Each row of a before or after table is a point. The points were changed in one or more steps. Then noise was added and the rows were shuffled. The steps act on columns, c1 being the first. Write out the steps. A step turns or swaps two columns, mirrors them in a line or flattens them onto one, adds a multiple of one to another, or multiplies or shifts one. Angles are multiples of 10 degrees, from the lower column toward the higher: turns from -170 to 170, lines from 10 to 170 but not 90. Use the fewest steps. Two steps may share a column if one is a turn and the other turns, adds or multiplies; they go together, in the order done. Otherwise the lowest column goes first.

Before:
-.13	.29
-.37	.10
.56	.11
-.32	-.30
.17	.27
.04	-.31
-.37	-.03
.41	-.70
.40	.13
After:
.13	.41
.27	.17
.09	.52
-.32	.05
.00	-.37
-.31	-.33
-.73	.40
.30	-.15
.08	-.34
Steps: swap c1 and c2

Before (9 x 3):
.02	-.38	.04
-.17	.11	-.07
-.14	.20	-.04
-.01	-.34	-.09
-.16	-.01	-.08
.00	.02	-.09
-.07	.17	.02
.10	-.32	-.16
-.04	-.33	-.14
After:
-.16	-.03	.01
-.01	-.86	.01
-.14	.50	.06
-.07	.43	.12
.09	-.80	-.05
-.03	-.83	-.04
-.17	.28	.03
.01	.05	.02
.03	-.95	.14
Steps: multiply c2 by 2.5; shift c3 by .10

Before, 13 rows:
.06	.14	-.10	-.05
.10	-.13	.13	-.07
-.14	.02	.16	.28
.06	.16	.03	-.04
-.24	.22	-.06	-.06
.01	.20	-.11	-.13
-.38	.16	-.10	-.02
-.11	.16	-.09	.21
.06	.04	.10	-.18
-.35	-.32	.09	-.02
-.07	.09	.03	.21
-.09	.05	-.24	-.02
-.16	-.10	.09	.26
After (13 x 4):
.16	.17	-.58	-.04
.00	.17	-.72	-.15
-.35	.03	-.44	.29
-.22	.05	-.86	-.02
.15	.14	-.69	-.04
.17	.06	-.50	-.18
-.96	.15	-.70	-.03
-.26	.16	-.67	.21
-.60	.21	-.66	-.05
-.87	-.34	-.50	-.02
-.16	.06	-.56	.21
-.40	-.13	-.52	.27
.24	-.14	-.49	-.08
Steps: multiply c1 by 2.5; shift c3 by -.60

Before:
-.27	-.42	-.22	-.37	.06	-.13
.32	-.51	.62	-.67	.26	-.06
-.36	.14	-.47	.09	-.06	.13
.45	-.23	.74	.12	-.03	-.07
-.60	.07	-.42	-.11	.14	.42
.10	-.10	-.23	.64	.71	.07
-.12	.11	.16	.32	-.27	-.27
-.53	.39	.43	.27	-.07	-.37
.40	.62	-.12	-.24	-.29	-.11
After, 9 rows:
.34	-.65	.25	-.66	.08	-.23
.11	-.04	.04	.59	.43	-.62
-.34	.25	-.11	.06	.07	.11
.40	.57	-.25	-.26	-.24	.18
-.61	.19	-.09	-.12	.45	.07
-.54	.14	-.08	.26	-.38	-.12
-.31	-.27	.11	-.36	-.11	-.14
.44	-.46	.14	.14	-.09	.00
-.11	.03	.02	.31	-.38	.11
Steps: flatten c2 and c3 onto the line at 160 degrees; turn c5 and c6 by -60 degrees

Before, 8 rows:
-.28	-.02	-.19	-.54	-.14	.19	.32	-.39
-.34	.11	-.43	-.28	.13	-.02	.26	-.10
.16	.41	.12	.25	-.55	-.25	.27	-.30
.19	.60	.17	-.06	-.18	-.25	.21	-.50
.11	.20	-.18	-.07	.02	.41	.12	.13
.04	.55	.32	.32	-.39	-.19	-.22	-.29
-.04	.07	.18	-.12	.08	.12	.23	.26
.41	.46	.14	.09	-.43	-.41	-.37	.11
After:
.15	.56	.13	.27	-.38	.36	.03	-.27
-.27	.04	-.20	-.55	-.15	.11	-.36	-.92
-.05	.05	.18	-.11	.10	.11	-.20	-.09
.42	.57	.15	.08	-.25	-.02	.54	.95
.04	.65	.31	.32	-.20	-.04	.29	.13
-.34	.06	-.43	-.26	.17	.20	-.17	-.34
.20	.60	.17	-.05	.04	.31	.07	-.42
.12	.19	-.18	-.07	.09	-.18	-.39	-.46
Steps: turn c2 and c5 by 20 degrees; turn c6 and c7 by -130 degrees; add 1.5 times c7 to c8

Before, 12 rows:
-.21	-.16	.00	-.25	-.03	-.32	-.03	.08	-.30
.14	.42	-.06	.94	-.19	-.21	.68	.21	-.17
-.17	-.19	-.01	-.11	.10	.21	-.47	.23	-.27
.06	-.31	.20	-.13	.01	-.15	-.45	-.59	-.20
.33	-.07	.09	-.17	-.30	-.35	-.41	.32	-.30
-.22	-.11	.69	-.22	.03	-.21	-.32	.02	-.16
-.01	-.16	.16	.06	-.08	-.16	-.17	.26	.03
.12	.22	.02	-.24	-.35	-.16	-.53	-.16	-.08
.23	-.24	.02	-.20	-.66	-.21	-.33	.16	.17
-.37	-.15	.06	-.17	.13	-.39	-.60	.21	.04
-.29	.06	.30	.44	-.66	-.28	.13	-.08	-.32
-.23	.34	.01	.31	-.03	.05	.59	.00	-.09
After:
-.21	-.07	.69	-.21	.02	-.21	-.32	.10	-.16
-.02	.09	.15	.06	-.09	-.16	-.17	.29	.02
.06	-.65	.20	-.13	.01	-.16	-.45	-.14	-.19
.13	.03	.02	-.24	-.35	-.15	-.54	-.28	-.07
-.22	-.05	.01	-.26	-.02	-.32	-.03	.19	-.30
.24	-.03	.02	-.20	-.66	-.21	-.32	.28	.16
-.16	.04	-.01	-.11	.10	.21	-.47	.29	-.27
.32	.21	.09	-.17	-.30	-.35	-.43	.25	-.30
-.29	-.02	.28	.43	-.64	-.27	.14	-.11	-.32
-.38	.08	.06	-.17	.14	-.39	-.59	.26	.05
.14	.43	-.07	.93	-.18	-.22	.68	-.18	-.17
-.22	.22	.01	.32	-.03	.05	.58	-.27	-.09
Steps: turn c2 and c8 by -50 degrees

Before (8 x 11):
.01	-.28	.51	.25	-.07	.01	-.40	.13	-.13	-.21	.28
-.07	-.11	-.11	-.34	.46	-.45	.34	.16	.52	.05	.02
.50	.05	-.01	-.48	.24	.14	.10	.26	-.32	-.64	.64
-.40	.37	-.16	-.28	.01	.41	-.11	.40	.19	.19	-.02
-.46	-.44	.00	-.48	.14	.05	.47	-.18	-.21	.44	.08
.51	-.57	.50	-.42	.55	.13	.03	-.14	.10	.61	.30
-.11	-.20	-.43	.58	.11	.52	.38	.20	-.20	.41	-.12
-.11	.20	.71	.39	.00	-.18	.38	.14	.10	-.53	.02
After, 8 rows:
.10	.21	.71	.44	-.08	-.16	-.34	-.03	.10	-.53	-.01
.24	-.45	.01	.35	.01	.04	.55	.44	-.23	.48	.09
.23	-.22	-.41	.46	-.03	.50	-.52	-.05	-.20	.40	-.14
.02	-.28	.54	-.32	-.09	-.01	-.33	-.11	-.15	-.22	.31
.36	-.09	-.11	.27	.31	-.44	.42	-.05	.49	.06	.04
-.07	.06	.01	.01	.31	.16	.47	-.50	-.32	-.66	.63
-.15	-.54	.48	-.06	.73	.12	.40	-.21	.11	.59	.31
.49	.35	-.17	-.14	-.28	.42	.24	-.07	.15	.19	-.03
Steps: turn c1 and c8 by -140 degrees; turn c1 and c5 by -30 degrees; turn c4 and c7 by -80 degrees

Before (8 x 12):
.33	.19	.29	-.14	-.09	.11	-.27	.26	-.50	.15	.48	.11
.32	.31	.43	.24	-.08	-.19	-.09	.18	.17	.12	-.09	-.37
.35	-.17	.18	-.10	.15	-.02	-.10	-.27	.37	-.38	.35	.07
.18	-.07	.00	.25	.44	-.02	-.53	.21	-.06	-.08	-.20	.05
.26	.25	-.22	-.13	-.10	.23	-.26	-.21	-.25	-.02	-.40	.09
.19	-.06	.72	-.20	.10	-.36	-.30	-.52	-.21	-.22	.09	.18
-.16	.08	-.08	-.58	.31	-.02	-.29	.09	-.09	-.08	-.20	.19
.06	.18	-.05	-.48	-.30	.24	-.46	-.07	-.23	.32	-.46	.31
After, 8 rows:
.34	.31	.16	-.08	.16	-.36	-.23	-.07	.11	-.95	.35	.08
.32	-.27	.43	.24	-.08	-.22	-.17	.25	-.13	.32	-.11	-.37
.27	.11	-.23	-.13	-.09	.32	-.18	.29	.16	-.03	-.41	.12
.19	.50	.71	-.21	.09	.06	-.26	.12	-.40	-.55	.09	.18
-.18	-.13	-.09	-.55	.30	.09	-.29	.05	-.05	-.21	-.20	.18
.19	-.16	-.01	.23	.43	.05	-.51	-.15	-.03	-.21	-.21	.05
.34	-.34	.30	-.15	-.09	.50	-.11	.09	-.06	.37	.47	.10
.05	.01	-.05	-.49	-.31	.29	-.37	.20	.15	.79	-.45	.31
Steps: turn c2 and c8 by 110 degrees; turn c6 and c9 by 70 degrees; add 0.3 times c6 to c7; multiply c10 by 2.5

Before, 11 rows:
-.35	-.20	.26	-.47	.13	-.05	-.22	-.21	-.24	-.14	.09	.11	.13	.38
.06	.22	.31	.04	.24	.32	.20	-.26	.16	-.08	-.11	.50	.13	-.19
-.16	-.31	.15	-.04	.03	-.10	-.08	-.08	-.26	.08	.18	.11	.20	-.13
-.05	-.39	-.10	.06	-.13	-.25	-.15	.07	.28	.16	.15	.15	-.08	-.16
-.03	-.47	.19	-.07	-.05	-.03	.17	.15	.03	.09	.16	.04	-.10	-.10
-.15	.10	.49	-.11	.21	.04	.03	-.37	-.01	.02	-.32	.26	-.03	-.12
-.09	-.05	.36	-.05	.28	.34	-.12	-.30	.17	-.01	-.08	.10	.21	-.12
.15	-.02	.34	.01	.36	.10	-.11	-.10	.12	.04	-.03	.42	-.26	-.34
.27	-.43	-.02	.11	.01	-.31	.05	-.17	.28	.08	.32	.03	-.13	-.23
-.16	-.34	.16	-.14	-.04	-.11	-.09	.03	-.16	-.34	.01	.00	.06	-.08
.02	-.17	-.01	.02	-.19	-.13	-.09	-.10	.21	.12	.44	-.05	-.25	-.26
After (11 x 14):
-.34	-.43	.10	-.43	.13	-.05	.31	-.20	-.26	-.14	.07	.12	.14	.38
-.10	-.10	-.02	-.07	.28	.35	.38	-.30	.17	-.02	-.09	.10	.20	-.14
-.17	-.60	.02	-.04	.04	-.10	.16	-.07	-.28	.09	.17	.13	.19	-.14
-.04	-.96	-.24	-.10	-.06	-.04	.12	.14	.03	.10	.13	.02	-.12	-.11
-.03	-.75	.18	.06	-.14	-.22	-.02	.06	.28	.19	.16	.17	-.06	-.17
-.15	-.69	.01	-.13	-.03	-.13	.19	.03	-.16	-.34	.01	.00	.06	-.07
.16	-.05	-.04	.02	.35	.09	.38	-.10	.10	.04	-.05	.42	-.28	-.33
.01	-.35	.13	.02	-.22	-.11	.02	-.09	.24	.13	.44	-.07	-.24	-.25
.24	-.89	-.05	.09	.02	-.32	-.02	-.17	.25	.09	.32	.04	-.16	-.26
-.17	.21	-.23	-.09	.19	.03	.44	-.37	.00	.01	-.30	.25	-.03	-.15
.05	.45	-.25	.04	.23	.32	.21	-.23	.16	-.08	-.10	.50	.10	-.21
Steps: multiply c2 by 2; turn c3 and c7 by 110 degrees

Before:
.53	-.05	.43	.06	.78	.22	.04	-.23	-.10	.14	-.25	-.22	-.33	.44	.26	.03	-.71	.14
.13	.02	-.02	-.27	-.28	.21	-.94	-.05	-.14	.06	-.04	-.05	-.33	.37	.08	.15	-.34	-.03
-.22	.30	.39	-.12	.35	.10	-.62	-.10	.42	.29	.40	-.11	-.31	-.02	.17	-.16	.24	-.14
.30	.11	.24	-.30	-.28	.08	.13	.35	.06	.30	.34	-.01	-.30	.35	-.08	.00	-.12	-.06
-.15	.58	.43	-.29	-.12	.15	.27	-.07	.24	.20	.35	-.02	-.27	.45	.19	-.70	-.59	.08
-.33	-.03	.48	.53	-.32	-.44	-.10	.00	-.11	-.60	.39	-.12	-.08	.06	.19	-.72	.14	.13
-.05	.03	.15	-.05	.47	-.16	-.07	.21	-.25	.20	-.24	.04	.10	.39	.05	-.42	.18	-.13
-.34	-.08	.15	-.18	-.33	.14	.26	.36	-.26	.30	.39	-.28	.05	.43	.06	.16	.17	.08
-.12	.01	.32	.10	-.22	-.02	-.08	.35	-.24	-.13	.35	.00	-.31	.35	.86	.15	-.17	-.10
.55	.08	.13	-.07	.26	.11	.26	-.28	.03	-.01	-.27	-.36	.19	.43	.11	.04	.15	.09
-.14	-.02	.36	.30	-.34	.16	.20	-.28	.94	.10	.20	-.07	.21	.41	-.08	.12	.16	-.64
-.17	-.04	.13	.71	-.41	-.06	.35	.24	-.17	.02	-.02	.05	-.19	-.89	.32	-.16	-.03	-.31
After:
-.12	.55	.19	-.30	-.11	.19	.25	-.02	.26	.44	.35	-.03	-.27	.43	.21	-.71	-.55	.07
-.06	.01	.21	-.07	.47	-.14	-.05	.10	-.22	.15	-.21	.07	.10	.33	.08	-.40	.17	-.11
.57	.09	.03	-.10	.27	.08	.28	-.11	.01	.12	-.27	-.37	.20	.43	.09	.06	.14	.07
.57	-.05	.16	.06	.77	.19	.07	-.13	-.06	.44	-.26	-.25	-.32	.45	.25	.02	-.73	.18
-.18	-.07	-.01	.71	-.42	-.02	.33	.06	-.21	.10	-.03	.09	-.19	-.88	.32	-.13	.02	-.30
-.38	-.09	.25	-.17	-.32	.11	.27	.13	-.28	.14	.41	-.26	.05	.46	.05	.18	.18	.10
-.19	.28	.28	-.11	.38	.11	-.59	-.05	.41	.39	.38	-.12	-.24	-.04	.16	-.14	.24	-.16
-.12	-.04	.10	.25	-.36	.17	.19	-.10	.93	.35	.19	-.07	.20	.38	-.09	.15	.11	-.67
-.13	-.02	-.15	.10	-.18	-.04	-.08	.17	-.28	.31	.34	-.03	-.37	.37	.83	.16	-.13	-.14
-.31	.00	-.58	.55	-.35	-.40	-.11	-.01	-.11	.47	.37	-.14	-.07	.09	.18	-.72	.12	.12
.35	.12	.28	-.29	-.28	.08	.14	.15	.08	.24	.32	.01	-.27	.35	-.07	.02	-.08	-.05
.10	.02	.04	-.27	-.29	.24	-.96	.02	-.13	-.03	-.06	-.03	-.37	.37	.05	.13	-.36	-.04
Steps: swap c3 and c10; multiply c8 by 0.4

Before (11 x 18):
-.05	-.07	-.05	.01	.17	-.08	-.04	-.40	-.02	.41	-.04	.03	-.59	.24	-.08	-.03	.00	.13
-.07	-.11	-.05	.08	.16	.15	.04	-.27	.02	.09	.03	.27	.02	-.31	-.02	-.08	-.94	-.15
-.10	.05	.17	.43	-.04	-.02	-.01	-.38	.18	.27	.03	.25	-.08	.19	-.11	.31	-.25	.23
.03	-.11	.41	-.04	-.29	-.13	.06	-.38	.10	-.61	.00	-.04	-.02	.27	.01	-.05	-.03	.18
-.05	-.02	-.10	.25	-.87	.26	.08	-.30	-.01	.25	.00	.09	-.42	.17	-.03	-.03	.03	.25
-.08	.18	.03	.00	.21	.00	.15	-.39	-.75	.35	-.18	.01	-.22	.27	-.03	.21	-.02	.12
.29	-.11	.04	.00	.18	.16	.22	.26	-.13	.23	-.20	-.07	.04	-.81	-.14	.31	-.08	-.33
-.05	.20	.08	.11	.23	.05	.08	-.08	-.01	-.25	-.12	-.14	.07	.02	-.15	.06	-.10	.28
.03	-.03	.20	-.02	.09	-.02	.00	-.28	.10	.29	.03	.29	-.04	.10	-.17	-.24	-.05	-.11
.03	-.07	-.04	.09	.23	-.06	.03	.46	-.06	-.15	-.19	-.12	-.28	.24	-.12	.17	-.11	-.17
-.01	-.10	.67	.14	-.09	.32	.37	-.01	.08	.36	-.13	-.14	.01	.24	.03	.20	-.06	.26
After:
-.08	-.10	.12	-.10	.18	-.11	.04	-.30	-.17	-.02	.01	.20	-.11	-.31	-.19	-.09	-.94	-.16
-.08	.19	.01	-.25	.21	.02	.15	-.39	-.77	-.24	-.07	-.02	-.42	.27	-.02	.21	-.01	.11
.03	-.04	.07	-.20	.09	.19	-.01	-.29	-.21	-.20	.00	.13	-.18	.08	-.32	-.23	-.04	-.11
-.04	-.07	-.08	-.31	.16	.00	-.05	-.39	-.12	-.27	-.02	-.04	-.79	.24	-.08	-.02	-.02	.14
.00	-.10	.59	-.38	-.10	.41	.38	.00	.21	-.14	-.06	-.10	.00	.24	.13	.20	-.06	.26
-.07	.20	.09	.14	.20	.04	.08	-.08	-.04	.24	-.06	-.20	.03	.03	-.02	.06	-.11	.30
-.06	-.02	.17	-.35	-.86	-.22	.06	-.31	-.10	.03	.01	.05	-.56	.19	-.09	-.04	.03	.24
.30	-.12	.16	-.18	.17	-.04	.23	.26	-.19	-.15	-.06	-.15	.20	-.81	-.08	.31	-.09	-.33
.02	-.11	.10	.51	-.29	.42	.07	-.38	.12	.36	.01	-.03	-.22	.27	.05	-.04	-.03	.18
-.10	.05	.09	-.47	-.03	.14	.02	-.37	-.06	.17	.03	.13	-.26	.21	-.26	.30	-.26	.23
.03	-.06	-.08	.04	.23	.00	.03	.45	-.07	.18	-.07	-.17	-.05	.24	-.01	.17	-.11	-.17
Steps: mirror c3 and c6 in the line at 30 degrees; turn c4 and c10 by 130 degrees; add 0.5 times c8 to c13; turn c12 and c15 by -40 degrees; add 1 times c15 to c9; multiply c11 by 0.4

Before (8 x 20):
-.02	.02	-.01	.17	.13	.11	.02	-.04	-.36	-.11	.43	-.10	.03	-.27	-.02	-.14	.15	.16	.07	.17
-.08	.06	-.04	.16	-.13	.13	-.16	-.02	.11	-.02	-.12	.03	-.10	.08	.02	-.08	.19	.21	.04	-.25
.11	.07	-.01	-.45	-.16	-.03	-.17	-.11	-.08	-.12	-.18	-.24	-.10	-.02	.04	-.09	.18	.06	-.47	.14
-.01	-.09	.02	.21	-.17	.19	.01	.07	.05	.40	-.25	-.14	-.09	-.08	.03	.10	.18	.06	.01	.16
-.12	-.06	-.19	-.11	.08	.00	.00	.09	-.45	-.05	-.21	-.14	-.04	.02	-.04	-.01	.21	.07	.07	.15
-.10	-.10	-.11	-.04	.14	.14	-.08	-.01	.12	-.09	.11	.08	.00	-.01	-.09	-.10	.09	.16	-.01	.08
.07	.14	.00	-.09	-.04	.17	-.02	.02	.06	-.06	-.22	.05	-.06	-.11	.44	-.11	-.01	.13	.11	.14
-.09	-.01	.05	.17	.11	-.07	.03	.01	.11	.03	-.18	.05	-.10	.08	.01	-.13	-.69	.46	-.17	.18
After, 8 rows:
-.03	.03	.23	-.09	.13	.18	.03	-.04	-.36	-.11	-.37	.09	.03	-.27	-.02	-.14	.15	.21	.14	.17
.07	.14	-.12	-.15	-.04	.28	-.02	.02	.06	-.07	.19	-.04	-.06	-.11	.44	-.11	.00	-.04	.22	.14
-.08	.06	-.09	-.14	-.13	.21	-.16	-.02	.11	-.03	.08	-.04	-.09	.08	.02	-.08	.19	.22	.07	-.25
-.11	-.10	.03	-.16	.15	.22	-.09	-.01	.12	-.09	-.11	-.12	.00	-.01	-.09	-.11	.10	.02	-.02	.09
-.09	-.01	-.06	-.38	.11	-.11	.03	.01	.12	.03	.19	-.02	-.10	.08	.01	-.13	-.70	.31	-.34	.18
-.01	-.09	-.20	.01	-.17	.30	.02	.07	.06	.40	.16	.13	-.09	-.08	.02	.10	.18	.21	.02	.16
-.12	-.06	-.31	-.11	.08	.00	.00	.09	-.45	-.05	.01	.03	-.04	.02	-.04	-.01	.21	-.09	.15	.15
.11	.07	-.22	-.21	-.16	-.05	-.17	-.11	-.08	-.11	.05	.20	-.10	-.02	.04	-.09	.18	-.40	-.94	.14
Steps: turn c3 and c12 by 150 degrees; turn c3 and c11 by -140 degrees; turn c4 and c18 by 70 degrees; multiply c6 by 1.6; multiply c19 by 2

Before (14 x 24):
.24	.21	.21	-.01	-.32	-.29	.06	-.14	-.04	.13	.37	-.15	.07	.21	-.08	-.06	-.14	.08	-.20	-.09	-.11	.09	.05	-.02
.46	.02	-.05	.14	-.22	-.06	.00	-.32	.14	-.18	.29	.11	-.07	.19	.28	-.06	.20	.08	-.04	.05	-.03	.10	.07	.11
-.07	.11	.08	-.02	-.28	-.18	-.18	-.18	.01	-.23	.13	-.05	-.18	.45	.01	-.11	-.01	.00	-.22	.26	-.03	.16	.16	.16
-.02	.03	.30	-.09	.13	.42	-.03	.10	-.22	.13	-.24	.05	.45	-.05	.07	-.19	-.14	.08	.08	-.41	.18	-.27	.22	.04
.16	.39	-.13	.12	-.03	-.03	-.14	-.27	.03	-.23	.19	-.32	-.08	.21	-.08	.14	-.05	-.17	-.12	.10	-.24	-.07	-.06	.05
.06	.07	.10	.14	.34	-.01	.14	.14	-.23	.01	-.14	.17	.25	-.31	.24	-.26	-.19	-.18	-.22	-.06	.12	-.16	.17	.03
-.09	-.02	.44	.17	.40	.19	-.02	.07	-.21	.20	.23	.13	.06	-.08	.29	-.07	.14	.00	-.15	-.31	.07	-.21	.24	.15
-.08	.13	.29	.06	.35	.39	.11	.18	-.42	.10	.10	.15	.54	-.18	.50	-.20	-.10	.25	-.13	-.01	-.12	-.19	.19	.13
.17	.17	.24	.23	-.17	-.12	-.19	-.38	.11	.18	.02	.00	-.22	.15	.07	-.02	-.27	.24	.00	.10	-.15	.14	-.02	.23
.18	.13	.32	.12	-.40	.13	.09	-.10	-.13	.11	-.07	-.14	-.43	.38	.25	-.07	-.15	.01	-.11	-.06	-.23	.09	-.13	-.12
.22	-.03	.05	-.24	-.08	-.19	-.10	-.16	.33	-.09	.10	-.34	-.23	.22	-.02	-.05	-.06	.06	-.24	.34	-.23	-.18	-.22	.00
-.21	-.18	-.16	-.39	.09	.57	.12	.58	.10	-.04	.06	.07	-.09	-.04	-.28	-.05	-.79	-.23	-.29	-.17	-.40	-.30	-.41	.36
-.21	-.29	-.25	-.25	-.07	.30	.00	.72	-.04	-.13	-.12	-.15	-.06	-.20	-.04	.32	-.75	-.01	-.34	-.22	-.32	-.57	-.15	.36
.19	.23	-.03	.02	-.19	-.26	-.36	-.02	.06	.16	.07	.11	-.11	.33	.17	-.07	.13	.00	-.05	.05	-.32	.05	-.10	-.03
After:
-.31	-.33	.05	-.12	.24	-.21	-.10	-.21	.32	-.09	.10	-.09	.14	.20	-.03	-.06	-.05	.05	-.05	.35	-.29	-.18	-.22	.00
.09	.13	.29	.06	-.12	.07	.10	.23	-.42	.10	.10	.16	.29	-.26	.50	-.20	-.10	.25	.51	-.01	.47	-.18	.19	.12
-.16	-.10	-.25	.29	.31	.12	.00	.93	-.04	-.13	-.12	-.32	.28	-.20	-.04	.32	-.75	-.02	.32	-.22	-.17	-.56	-.15	.36
-.02	.10	-.05	-.48	.18	.06	.01	-.41	.14	-.19	.28	.04	.00	.17	.28	-.07	.20	.07	-.15	.05	-.08	.09	.07	.11
.15	-.03	.24	-.25	.11	.00	-.19	-.50	.12	.18	.02	.17	.06	.08	.06	-.02	-.27	.24	-.18	.10	-.26	.14	-.02	.23
-.10	-.18	.22	-.22	.36	-.15	.06	-.18	-.04	.14	.36	.18	.13	.18	-.08	-.06	-.14	.08	-.28	-.09	.02	.08	.05	-.02
.10	.15	.10	-.11	-.05	-.26	.14	.18	-.24	.02	-.14	.09	-.03	-.25	.24	-.26	-.19	-.18	.30	-.06	.28	-.16	.16	.03
-.08	.04	.31	.05	-.14	.29	-.03	.14	-.22	.13	-.24	.04	-.01	-.07	.07	-.19	-.14	.08	.30	-.41	.48	-.26	.22	.03
-.05	.07	-.04	-.19	.16	-.13	-.36	-.03	.06	.17	.07	.24	.27	.33	.16	-.07	.14	.00	-.25	.05	-.21	.06	-.10	-.03
.06	-.17	.32	-.22	.34	.25	.09	-.13	-.13	.12	-.07	.10	.07	.37	.25	-.07	-.15	.01	-.09	-.06	-.48	.09	-.13	-.12
.19	.14	.44	.02	-.14	-.12	-.02	.09	-.21	.20	.23	.00	-.04	-.09	.28	-.06	.14	-.01	.42	-.31	.08	-.21	.24	.15
-.29	.10	-.15	.33	.18	.27	.12	.76	.10	-.04	.05	-.16	.35	.03	-.28	-.05	-.79	-.23	.56	-.17	-.22	-.29	-.41	.36
.06	-.38	-.13	-.19	.12	-.06	-.14	-.35	.03	-.22	.19	.34	.19	.26	-.08	.14	-.05	-.17	.03	.10	-.16	-.07	-.07	.06
.00	-.07	.08	.07	.34	-.09	-.18	-.23	.01	-.23	.13	.09	-.03	.45	.01	-.11	-.01	.00	-.17	.26	-.18	.16	.17	.16
Steps: turn c1 and c4 by -110 degrees; mirror c2 and c12 in the line at 50 degrees; turn c5 and c19 by 130 degrees; turn c6 and c19 by 40 degrees; multiply c8 by 1.3; turn c13 and c21 by 70 degrees; add -0.3 times c18 to c14
